Every row gives one point. Each copy is the shape, with its points in the same order, turned, moved and blurred by noise. Some copies are also mirrored. Which?
(in the rows, 128 means zero)

Shape, 8 rows:
[[148, 150],
[95, 133],
[149, 90],
[101, 112],
[108, 100],
[161, 154],
[133, 184],
[68, 135]]
Copy 1 (8 x 2):
[[146, 108],
[114, 153],
[90, 88],
[95, 140],
[86, 129],
[155, 95],
[175, 131],
[107, 178]]
Copy 1 is: only turned
Copy 2:
[[179, 128],
[143, 162],
[128, 98],
[125, 149],
[119, 132],
[192, 117],
[202, 157],
[126, 186]]
Copy 2 is: only turned

Shape, 9 rows:
[[109, 172, 106],
[116, 97, 161],
[165, 173, 73],
[112, 78, 164],
[117, 100, 162],
[91, 120, 164],
[119, 102, 175],
[128, 76, 106],
[107, 139, 157]]
Copy 1:
[[129, 121, 78],
[122, 104, 171],
[149, 193, 91],
[125, 98, 187],
[128, 103, 169],
[115, 86, 138],
[133, 89, 168],
[96, 145, 168],
[137, 93, 134]]
Copy 1 is: mirrored
Copy 2:
[[159, 180, 145],
[100, 124, 100],
[205, 146, 159],
[83, 115, 102],
[101, 125, 96],
[93, 157, 100],
[101, 129, 85],
[110, 95, 153],
[118, 160, 101]]
Copy 2 is: mirrored

Shape (7 x 3):
[[134, 147, 113],
[135, 95, 126],
[125, 90, 155],
[131, 155, 58],
[137, 78, 127],
[133, 94, 135],
[65, 161, 111]]
Copy 1:
[[146, 152, 121],
[114, 110, 122],
[129, 86, 144],
[117, 198, 112],
[96, 99, 124],
[120, 102, 128],
[137, 174, 190]]
Copy 1 is: only turned
Copy 2 (7 x 3):
[[110, 135, 107],
[137, 112, 157],
[127, 114, 183],
[123, 107, 65],
[154, 107, 160],
[131, 114, 162],
[57, 82, 110]]
Copy 2 is: only turned
Copy 3 (7 x 3):
[[98, 124, 126],
[114, 81, 145],
[137, 100, 164],
[46, 111, 115],
[125, 65, 152],
[132, 88, 157],
[60, 160, 178]]
Copy 3 is: only turned

Shape (7 x 4):
[[135, 141, 179, 116],
[131, 82, 138, 101],
[139, 110, 96, 170],
[113, 131, 84, 164],
[188, 150, 110, 162],
[122, 173, 167, 97],
[128, 136, 142, 90]]
Copy 1, 7 rows:
[[177, 117, 165, 100],
[179, 88, 101, 136],
[103, 124, 92, 115],
[108, 157, 103, 135],
[120, 140, 107, 52],
[193, 151, 176, 104],
[194, 137, 137, 122]]
Copy 1 is: mirrored
Copy 2, 7 rows:
[[146, 127, 173, 156],
[106, 120, 154, 97],
[77, 170, 109, 147],
[91, 148, 85, 162],
[123, 207, 129, 159],
[180, 115, 150, 164],
[157, 119, 140, 127]]
Copy 2 is: mirrored

Shape:
[[155, 106, 118, 151, 128, 158],
[104, 141, 83, 121, 162, 150],
[121, 73, 129, 132, 137, 209],
[153, 115, 87, 142, 97, 107],
[140, 100, 156, 143, 139, 158],
[82, 147, 141, 150, 154, 140],
[133, 142, 135, 96, 120, 126],
[58, 89, 114, 137, 142, 123],
[24, 122, 169, 158, 123, 149],
[123, 62, 122, 168, 136, 119],
[143, 176, 137, 129, 155, 97],
[130, 131, 106, 51, 93, 154]]
Copy 1:
[[125, 97, 115, 143, 122, 170],
[101, 141, 76, 134, 89, 115],
[96, 49, 113, 142, 89, 158],
[115, 164, 141, 131, 127, 182],
[134, 73, 116, 150, 132, 147],
[114, 116, 110, 181, 117, 88],
[138, 131, 136, 111, 119, 116],
[41, 115, 132, 163, 116, 106],
[67, 93, 158, 206, 113, 67],
[78, 107, 132, 158, 158, 167],
[163, 160, 107, 134, 154, 105],
[121, 123, 150, 68, 74, 123]]
Copy 1 is: mirrored
Copy 2, 12 rows:
[[136, 158, 144, 108, 133, 134],
[68, 145, 96, 127, 136, 137],
[109, 118, 164, 94, 162, 179],
[127, 183, 119, 107, 77, 130],
[139, 119, 157, 121, 139, 131],
[97, 110, 120, 177, 129, 131],
[132, 110, 93, 116, 102, 120],
[58, 114, 152, 140, 87, 152],
[90, 78, 151, 198, 100, 187],
[102, 148, 189, 121, 97, 128],
[132, 136, 86, 159, 111, 74],
[127, 109, 64, 64, 94, 158]]
Copy 2 is: mirrored
Copy 3:
[[177, 122, 143, 153, 131, 110],
[120, 122, 138, 111, 189, 129],
[177, 96, 92, 171, 163, 122],
[156, 144, 185, 119, 119, 143],
[160, 109, 115, 153, 116, 113],
[93, 129, 106, 142, 130, 124],
[142, 129, 122, 95, 109, 146],
[109, 77, 135, 163, 154, 189],
[72, 114, 80, 195, 120, 184],
[157, 89, 167, 182, 112, 135],
[93, 136, 151, 79, 105, 106],
[177, 130, 114, 65, 134, 177]]
Copy 3 is: mirrored
Copy 4:
[[133, 144, 114, 173, 166, 140],
[133, 116, 118, 88, 155, 166],
[104, 129, 128, 203, 149, 200],
[141, 127, 87, 148, 132, 98],
[118, 145, 136, 175, 176, 146],
[101, 167, 145, 102, 162, 154],
[129, 111, 151, 131, 144, 110],
[51, 136, 108, 114, 130, 151],
[42, 190, 165, 102, 125, 171],
[82, 144, 78, 162, 158, 133],
[144, 147, 144, 99, 187, 94],
[132, 53, 163, 147, 116, 138]]
Copy 4 is: only turned

Shape:
[[130, 116, 132, 108, 131, 122, 150, 134],
[75, 126, 122, 140, 156, 139, 138, 146],
[116, 164, 123, 145, 102, 123, 138, 138],
[113, 126, 118, 145, 131, 139, 128, 119],
[115, 130, 160, 144, 103, 122, 132, 130],
[138, 130, 122, 135, 102, 119, 137, 155],
[127, 143, 129, 114, 130, 117, 148, 118],
[138, 142, 146, 72, 134, 133, 128, 143],
[141, 143, 127, 141, 101, 116, 163, 138],
[116, 124, 146, 90, 103, 117, 125, 144],
[140, 134, 122, 145, 118, 201, 135, 129],
[137, 129, 116, 130, 101, 120, 122, 125],
[130, 127, 123, 139, 249, 141, 124, 144]]
Copy 1, 13 rows:
[[146, 142, 143, 118, 125, 120, 122, 150],
[117, 108, 110, 106, 159, 145, 137, 123],
[106, 147, 114, 112, 93, 140, 141, 128],
[120, 129, 133, 128, 132, 128, 133, 110],
[114, 139, 152, 108, 103, 155, 111, 125],
[111, 141, 143, 125, 101, 136, 136, 157],
[147, 151, 122, 121, 111, 127, 119, 128],
[134, 175, 121, 114, 132, 109, 89, 162],
[129, 153, 141, 114, 88, 138, 151, 140],
[118, 140, 135, 103, 110, 114, 91, 156],
[89, 179, 154, 119, 154, 122, 158, 107],
[111, 137, 141, 136, 99, 118, 131, 131],
[156, 141, 87, 185, 209, 166, 120, 136]]
Copy 1 is: mirrored
Copy 2, 13 rows:
[[146, 144, 139, 117, 127, 108, 163, 128],
[102, 124, 119, 120, 173, 134, 145, 114],
[126, 140, 95, 101, 106, 117, 122, 122],
[126, 124, 127, 130, 124, 140, 136, 117],
[113, 152, 142, 92, 100, 117, 141, 121],
[147, 134, 127, 92, 113, 123, 134, 152],
[145, 144, 117, 122, 122, 102, 149, 111],
[162, 134, 155, 109, 133, 72, 130, 99],
[147, 162, 106, 101, 102, 113, 146, 138],
[135, 123, 148, 85, 118, 83, 153, 116],
[161, 142, 141, 111, 120, 177, 105, 87],
[140, 117, 130, 111, 90, 121, 131, 131],
[136, 166, 154, 188, 209, 119, 112, 144]]
Copy 2 is: only turned
Copy 3, 13 rows:
[[140, 118, 111, 113, 121, 121, 133, 117],
[110, 127, 152, 99, 102, 164, 138, 132],
[140, 137, 137, 164, 102, 139, 129, 139],
[114, 141, 135, 131, 133, 147, 124, 125],
[135, 129, 144, 142, 104, 120, 96, 117],
[158, 152, 121, 137, 111, 126, 128, 125],
[128, 110, 120, 139, 122, 119, 140, 125],
[147, 102, 105, 107, 126, 99, 127, 162],
[158, 130, 122, 159, 111, 132, 133, 110],
[135, 124, 105, 116, 96, 101, 110, 140],
[148, 132, 118, 133, 161, 182, 94, 143],
[131, 154, 114, 148, 127, 118, 121, 127],
[122, 111, 191, 60, 181, 145, 182, 139]]
Copy 3 is: mirrored

Shape, 15 rows:
[[101, 90, 145, 184, 128, 108, 126, 103, 105],
[150, 155, 124, 103, 103, 97, 99, 149, 134],
[136, 200, 134, 154, 149, 149, 138, 97, 106],
[161, 185, 121, 178, 152, 140, 146, 111, 130],
[127, 173, 128, 85, 118, 114, 120, 156, 92],
[118, 193, 114, 82, 116, 113, 137, 175, 141],
[117, 52, 124, 143, 154, 147, 118, 134, 89],
[145, 193, 106, 148, 111, 178, 138, 90, 132],
[127, 65, 133, 170, 121, 137, 121, 155, 121],
[128, 184, 122, 141, 159, 146, 127, 77, 166],
[145, 188, 157, 141, 116, 180, 120, 80, 124],
[112, 177, 88, 170, 109, 139, 137, 99, 137],
[89, 102, 172, 164, 149, 153, 97, 165, 102],
[95, 117, 126, 171, 173, 138, 54, 139, 86],
[74, 114, 155, 151, 177, 144, 95, 131, 86]]
Copy 1, 15 rows:
[[115, 58, 138, 103, 157, 105, 148, 145, 164],
[143, 166, 170, 112, 139, 139, 110, 136, 136],
[144, 102, 119, 180, 123, 143, 84, 146, 193],
[143, 85, 134, 165, 116, 171, 102, 146, 181],
[150, 159, 166, 160, 160, 111, 81, 113, 130],
[163, 185, 155, 178, 165, 132, 104, 146, 115],
[102, 63, 123, 112, 138, 104, 152, 74, 120],
[123, 115, 92, 162, 102, 151, 73, 164, 160],
[96, 79, 156, 101, 138, 117, 161, 125, 122],
[158, 129, 80, 165, 121, 171, 125, 151, 182],
[131, 119, 108, 166, 82, 118, 95, 157, 185],
[122, 108, 90, 143, 154, 157, 88, 179, 148],
[81, 96, 161, 157, 148, 95, 174, 113, 155],
[77, 104, 138, 135, 178, 128, 138, 78, 188],
[107, 93, 127, 154, 167, 98, 155, 88, 179]]
Copy 1 is: only turned
Copy 2:
[[139, 129, 141, 90, 146, 111, 71, 176, 157],
[118, 110, 134, 159, 80, 79, 130, 139, 117],
[146, 185, 135, 158, 152, 104, 151, 118, 160],
[117, 178, 123, 177, 159, 122, 136, 147, 172],
[126, 137, 176, 163, 81, 101, 161, 120, 115],
[73, 136, 171, 164, 70, 98, 175, 131, 128],
[141, 96, 141, 96, 125, 185, 75, 135, 139],
[119, 203, 106, 143, 133, 115, 155, 115, 135],
[122, 119, 123, 96, 99, 166, 74, 179, 169],
[93, 167, 104, 137, 174, 102, 147, 100, 164],
[158, 186, 97, 125, 134, 97, 167, 109, 151],
[95, 202, 130, 137, 139, 102, 117, 141, 148],
[142, 106, 149, 78, 99, 135, 111, 143, 204],
[157, 122, 163, 115, 114, 128, 58, 101, 193],
[146, 116, 182, 91, 139, 131, 95, 108, 193]]
Copy 2 is: mirrored
Copy 3, 15 rows:
[[195, 114, 144, 130, 136, 76, 104, 123, 150],
[112, 141, 121, 85, 170, 148, 137, 169, 121],
[91, 161, 178, 113, 159, 97, 118, 84, 110],
[95, 180, 158, 98, 132, 106, 104, 88, 118],
[111, 136, 146, 130, 190, 154, 141, 147, 87],
[87, 174, 147, 131, 167, 166, 133, 183, 90],
[198, 83, 148, 130, 122, 148, 131, 105, 144],
[76, 154, 183, 89, 119, 100, 148, 111, 96],
[201, 121, 142, 100, 102, 149, 134, 135, 149],
[67, 141, 179, 112, 136, 99, 112, 121, 159],
[90, 154, 187, 101, 150, 82, 163, 102, 131],
[99, 146, 172, 97, 104, 88, 104, 139, 90],
[204, 125, 194, 136, 155, 146, 127, 127, 154],
[174, 94, 212, 102, 171, 139, 90, 113, 141],
[177, 108, 201, 155, 171, 129, 115, 109, 149]]
Copy 3 is: only turned

Shape (15 x 9):
[[112, 90, 141, 119, 152, 76, 103, 111, 197],
[87, 103, 98, 161, 110, 160, 93, 117, 164],
[139, 94, 137, 77, 200, 127, 85, 103, 126],
[120, 138, 186, 123, 136, 153, 150, 155, 136],
[158, 196, 174, 129, 153, 99, 171, 139, 69],
[177, 144, 166, 83, 167, 114, 110, 113, 148],
[139, 108, 76, 133, 104, 172, 115, 143, 120],
[78, 114, 103, 175, 90, 141, 93, 114, 174],
[117, 110, 98, 185, 94, 149, 102, 146, 143],
[142, 117, 122, 149, 82, 132, 104, 165, 136],
[149, 215, 165, 85, 142, 115, 141, 146, 111],
[111, 116, 126, 141, 136, 112, 103, 163, 127],
[139, 154, 143, 97, 130, 109, 188, 136, 120],
[97, 132, 93, 121, 131, 149, 108, 170, 144],
[164, 169, 156, 128, 193, 109, 156, 142, 161]]
Copy 1:
[[93, 163, 122, 173, 196, 115, 103, 93, 166],
[103, 176, 138, 143, 95, 144, 93, 125, 122],
[181, 160, 143, 131, 181, 71, 77, 85, 134],
[127, 119, 145, 89, 152, 130, 177, 73, 136],
[152, 64, 143, 130, 159, 76, 222, 95, 99],
[162, 130, 135, 124, 167, 62, 149, 79, 178],
[128, 128, 177, 111, 96, 122, 105, 161, 134],
[87, 169, 145, 166, 90, 153, 111, 126, 124],
[118, 154, 154, 152, 97, 158, 132, 151, 136],
[117, 143, 185, 133, 120, 143, 156, 142, 156],
[130, 98, 158, 110, 157, 45, 211, 85, 118],
[124, 149, 167, 137, 167, 136, 141, 135, 114],
[108, 55, 150, 120, 163, 87, 157, 92, 138],
[94, 156, 168, 103, 129, 104, 123, 139, 104],
[138, 112, 98, 105, 182, 78, 177, 112, 143]]
Copy 1 is: only turned
Copy 2:
[[86, 157, 125, 111, 208, 106, 129, 96, 182],
[96, 131, 76, 152, 161, 129, 169, 164, 164],
[139, 112, 145, 105, 201, 183, 109, 97, 160],
[93, 114, 161, 119, 133, 128, 187, 93, 120],
[111, 66, 194, 97, 99, 93, 103, 90, 91],
[98, 113, 145, 105, 155, 155, 103, 49, 133],
[147, 127, 72, 117, 114, 142, 143, 150, 139],
[72, 134, 74, 155, 152, 95, 167, 171, 179],
[118, 111, 71, 147, 127, 101, 168, 153, 159],
[120, 119, 84, 115, 104, 103, 166, 119, 166],
[73, 74, 161, 68, 108, 132, 120, 82, 100],
[126, 92, 113, 104, 154, 107, 160, 127, 160],
[105, 133, 168, 78, 118, 105, 131, 112, 97],
[112, 102, 85, 94, 152, 130, 173, 144, 130],
[98, 101, 147, 114, 175, 106, 119, 59, 79]]
Copy 2 is: mirrored
Copy 3:
[[107, 177, 130, 152, 67, 109, 86, 69, 152],
[117, 157, 80, 95, 85, 140, 161, 86, 125],
[63, 180, 139, 137, 97, 173, 62, 137, 115],
[112, 100, 78, 170, 124, 114, 100, 138, 111],
[140, 55, 155, 146, 156, 116, 50, 142, 74],
[95, 120, 155, 171, 108, 156, 61, 131, 149],
[124, 149, 112, 91, 119, 146, 170, 158, 118],
[140, 141, 78, 94, 71, 127, 162, 72, 126],
[164, 146, 90, 104, 111, 139, 166, 104, 117],
[176, 137, 101, 128, 99, 129, 141, 142, 133],
[118, 56, 131, 131, 129, 120, 45, 160, 132],
[147, 157, 96, 118, 109, 113, 98, 124, 111],
[103, 87, 146, 146, 129, 78, 96, 146, 112],
[124, 146, 76, 85, 115, 114, 114, 141, 135],
[104, 110, 141, 162, 171, 114, 57, 102, 143]]
Copy 3 is: mirrored
Copy 4, 15 rows:
[[88, 137, 184, 75, 158, 90, 164, 124, 160],
[136, 107, 177, 91, 121, 141, 154, 60, 93],
[52, 134, 124, 86, 123, 163, 138, 154, 143],
[127, 161, 166, 175, 100, 112, 136, 141, 111],
[134, 125, 90, 223, 139, 125, 138, 168, 141],
[68, 164, 138, 134, 164, 137, 109, 152, 149],
[160, 103, 139, 95, 115, 164, 96, 96, 88],
[138, 110, 182, 98, 133, 117, 161, 46, 100],
[161, 83, 177, 119, 120, 134, 125, 67, 106],
[152, 102, 161, 128, 128, 101, 93, 96, 108],
[126, 174, 82, 195, 141, 115, 117, 133, 144],
[123, 104, 145, 121, 99, 112, 127, 109, 139],
[161, 161, 114, 154, 146, 110, 142, 163, 131],
[146, 135, 133, 104, 90, 135, 124, 81, 130],
[123, 161, 145, 168, 152, 149, 137, 148, 194]]
Copy 4 is: only turned

Shape:
[[177, 138, 105, 146, 166, 158, 158, 159, 160, 139, 112],
[65, 176, 88, 146, 130, 125, 152, 118, 147, 77, 100],
[132, 111, 135, 102, 132, 107, 117, 144, 113, 76, 143],
[167, 82, 164, 122, 132, 107, 108, 122, 122, 89, 94],
[102, 90, 75, 70, 167, 126, 111, 115, 194, 143, 142],
[43, 87, 104, 112, 138, 120, 159, 131, 113, 103, 104],
[150, 160, 119, 94, 194, 144, 145, 136, 148, 148, 127],
[186, 149, 137, 159, 114, 73, 108, 83, 76, 87, 120],
[87, 91, 134, 115, 140, 78, 43, 145, 104, 121, 126],
[149, 119, 142, 96, 116, 79, 154, 114, 150, 143, 87],
[150, 104, 126, 107, 107, 103, 135, 144, 134, 89, 123],
[120, 115, 139, 64, 134, 101, 107, 83, 151, 149, 116],
[141, 137, 130, 167, 130, 185, 112, 157, 151, 99, 166],
[179, 150, 101, 103, 136, 140, 116, 133, 59, 131, 88],
[208, 108, 105, 140, 171, 151, 80, 67, 135, 141, 198],
[115, 112, 150, 142, 113, 93, 154, 140, 119, 122, 119]]
Copy 1, 16 rows:
[[136, 135, 69, 75, 145, 105, 116, 89, 135, 133, 155],
[75, 69, 147, 113, 131, 171, 147, 91, 113, 158, 119],
[136, 97, 137, 111, 152, 124, 146, 156, 97, 80, 121],
[143, 114, 146, 111, 134, 70, 127, 145, 136, 73, 99],
[103, 46, 61, 158, 138, 106, 136, 149, 132, 109, 192],
[126, 54, 160, 130, 151, 156, 172, 155, 167, 141, 147],
[155, 94, 77, 124, 171, 117, 112, 82, 105, 126, 167],
[141, 144, 191, 112, 102, 77, 129, 112, 57, 101, 114],
[139, 60, 142, 142, 153, 78, 129, 212, 93, 133, 105],
[103, 119, 152, 141, 171, 63, 139, 109, 136, 101, 162],
[109, 121, 131, 109, 152, 105, 155, 148, 120, 78, 133],
[116, 82, 130, 193, 157, 82, 120, 133, 119, 93, 163],
[123, 135, 86, 78, 127, 163, 77, 149, 108, 115, 121],
[177, 161, 115, 145, 144, 97, 166, 110, 89, 144, 114],
[176, 127, 76, 129, 61, 92, 72, 143, 65, 88, 183],
[116, 114, 173, 100, 164, 108, 128, 143, 135, 119, 145]]
Copy 1 is: mirrored
Copy 2 (16 x 11):
[[148, 198, 107, 113, 170, 127, 121, 145, 187, 148, 132],
[98, 120, 132, 111, 162, 73, 194, 100, 126, 120, 144],
[185, 105, 115, 117, 162, 138, 117, 116, 89, 140, 153],
[196, 134, 149, 142, 159, 175, 126, 145, 95, 145, 112],
[102, 140, 99, 102, 183, 188, 138, 75, 146, 200, 149],
[143, 86, 139, 116, 121, 126, 169, 60, 144, 152, 137],
[129, 191, 125, 109, 181, 139, 97, 99, 166, 132, 160],
[164, 162, 145, 186, 149, 101, 102, 145, 43, 132, 128],
[141, 75, 103, 178, 150, 193, 109, 97, 105, 130, 157],
[128, 132, 192, 124, 163, 148, 100, 128, 122, 169, 105],
[174, 113, 135, 107, 160, 134, 112, 138, 101, 161, 119],
[100, 138, 159, 113, 169, 186, 103, 81, 98, 168, 133],
[149, 155, 68, 95, 133, 139, 140, 172, 133, 122, 170],
[155, 181, 112, 148, 154, 128, 87, 89, 112, 91, 82],
[139, 239, 74, 154, 142, 181, 90, 129, 89, 182, 179],
[153, 107, 157, 141, 118, 122, 115, 138, 124, 155, 137]]
Copy 2 is: mirrored
Copy 3 (16 x 11):
[[113, 180, 134, 150, 176, 136, 165, 155, 146, 123, 146],
[89, 151, 105, 173, 87, 114, 100, 103, 136, 72, 185],
[129, 105, 94, 87, 132, 110, 113, 139, 119, 114, 157],
[135, 94, 107, 108, 171, 95, 97, 127, 150, 142, 112],
[78, 116, 154, 122, 162, 94, 173, 87, 77, 147, 199],
[89, 125, 70, 140, 125, 146, 108, 61, 82, 105, 157],
[115, 172, 173, 124, 139, 133, 149, 150, 100, 130, 148],
[189, 125, 102, 118, 93, 65, 104, 132, 184, 152, 120],
[88, 96, 66, 78, 110, 92, 88, 119, 109, 188, 164],
[103, 122, 130, 109, 129, 95, 156, 97, 133, 122, 83],
[118, 108, 96, 95, 143, 99, 140, 121, 145, 107, 143],
[95, 93, 166, 102, 110, 93, 139, 87, 106, 150, 134],
[110, 127, 108, 142, 151, 162, 139, 179, 175, 130, 197],
[167, 195, 132, 75, 132, 129, 99, 105, 161, 149, 138],
[190, 108, 161, 141, 156, 108, 172, 148, 153, 214, 199],
[111, 117, 77, 124, 113, 126, 144, 118, 135, 125, 111]]
Copy 3 is: only turned
Copy 4:
[[155, 131, 106, 131, 109, 84, 120, 141, 205, 135, 95],
[103, 159, 112, 152, 92, 122, 159, 72, 147, 139, 175],
[121, 143, 86, 119, 148, 101, 109, 129, 97, 104, 130],
[164, 141, 124, 113, 136, 96, 81, 113, 81, 111, 87],
[133, 200, 122, 64, 174, 87, 118, 126, 175, 178, 151],
[117, 194, 95, 76, 111, 123, 177, 84, 118, 110, 148],
[140, 165, 124, 150, 155, 72, 154, 152, 187, 138, 112],
[138, 84, 133, 159, 96, 93, 110, 152, 48, 150, 123],
[77, 169, 150, 76, 151, 133, 105, 140, 73, 121, 119],
[182, 165, 148, 109, 99, 64, 112, 141, 114, 111, 144],
[151, 148, 92, 110, 124, 99, 88, 132, 110, 108, 142],
[165, 184, 171, 102, 166, 86, 126, 142, 112, 145, 158],
[118, 77, 99, 118, 154, 133, 104, 110, 182, 119, 119],
[164, 149, 104, 171, 114, 143, 142, 191, 111, 135, 96],
[145, 70, 128, 108, 195, 90, 114, 169, 139, 218, 99],
[139, 128, 125, 92, 96, 89, 131, 123, 112, 94, 134]]
Copy 4 is: only turned
